Each point is reached from the start by the listed moves, each made once or not at all, plus a little noise. Say if it took an odd or an even number of moves. Then give how often each move was made.

Moves:
(1): [.16,.45,.89]
(2): [-.50,-.19,.10]
Start: [-.14,-.28,-.09]
Points:
[.05,.17,.78] => odd (1, 0)
[-.47,-.01,.91] => even (1, 1)
[-.12,-.25,-.12] => even (0, 0)

Moves:
(1): [-.21,-.03,-.29,.10,-.02,.13,.06,.51,.06,-.14,-.34,.11,.20]
(2): [.32,.20,.01,.08,.04,.05,-.30,.00,-.05,.15,.23,.06,.01]
(3): [-.14,-.15,.04,.14,-.06,-.08,.13,-.04,-.26,.19,-.30,.42,-.16]
(4): [-.26,.05,-.05,.00,-.04,.25,-.15,-.12,.05,-.03,-.02,.06,.20]
(5): [.12,.10,-.23,-.23,.33,.29,.10,-.13,.02,.07,-.08,.06,.15]
(6): [-.17,-.21,.17,.06,.00,.00,.12,.14,.36,.05,-.27,.00,.31]
(7): [.28,.05,-.06,.10,.01,.03,-.11,-.13,.13,-.15,.04,.08,-.18]
(8): [-.08,.41,.19,.10,.04,.14,.34,-.19,.16,-.02,.05,.02,.01]
(9): [-.13,.13,.11,.00,.31,.07,-.09,-.03,-.11,-.10,-.25,.07,.06]
(10): [.08,.01,-.31,.23,.44,.07,-.42,.14,.37,.13,.19,-.27,-.08]
(11): [.14,-.07,-.17,.46,.00,-.03,-.18,-.10,-.43,.01,.01,.08,.33]
Start: [-.03,-.09,-.09,-.23,-.15,.28,.07,-.04,-.04,-.21,.06,.10,-.02]
Points:
[.16,.08,-.67,.22,.94,.69,-.54,-.13,-.18,-.10,-.07,.06,.45] => even (0, 0, 0, 0, 1, 0, 0, 0, 1, 1, 1)
[.33,-.26,-.58,.69,.26,.27,-.48,-.17,-.22,-.02,.01,.43,-.13] => even (0, 0, 1, 0, 0, 0, 1, 0, 0, 1, 1)
[.32,.28,-.23,.38,.15,.62,-.73,-.43,-.43,-.37,.08,.47,.40] => odd (0, 1, 0, 1, 0, 0, 1, 0, 1, 0, 1)
[.11,.32,-.02,.26,.38,.54,-.18,.05,.83,.08,.29,-.07,.28] => even (0, 1, 0, 0, 0, 1, 0, 1, 0, 1, 0)
[-.20,-.05,-.02,-.41,.49,.61,.21,-.08,.24,-.21,-.53,.25,.51] => odd (0, 0, 0, 0, 1, 1, 0, 0, 1, 0, 0)
[-.16,.24,.00,.14,.52,.73,.36,-.36,-.02,-.21,-.50,.32,.84] => odd (0, 0, 0, 0, 1, 1, 0, 1, 1, 0, 1)
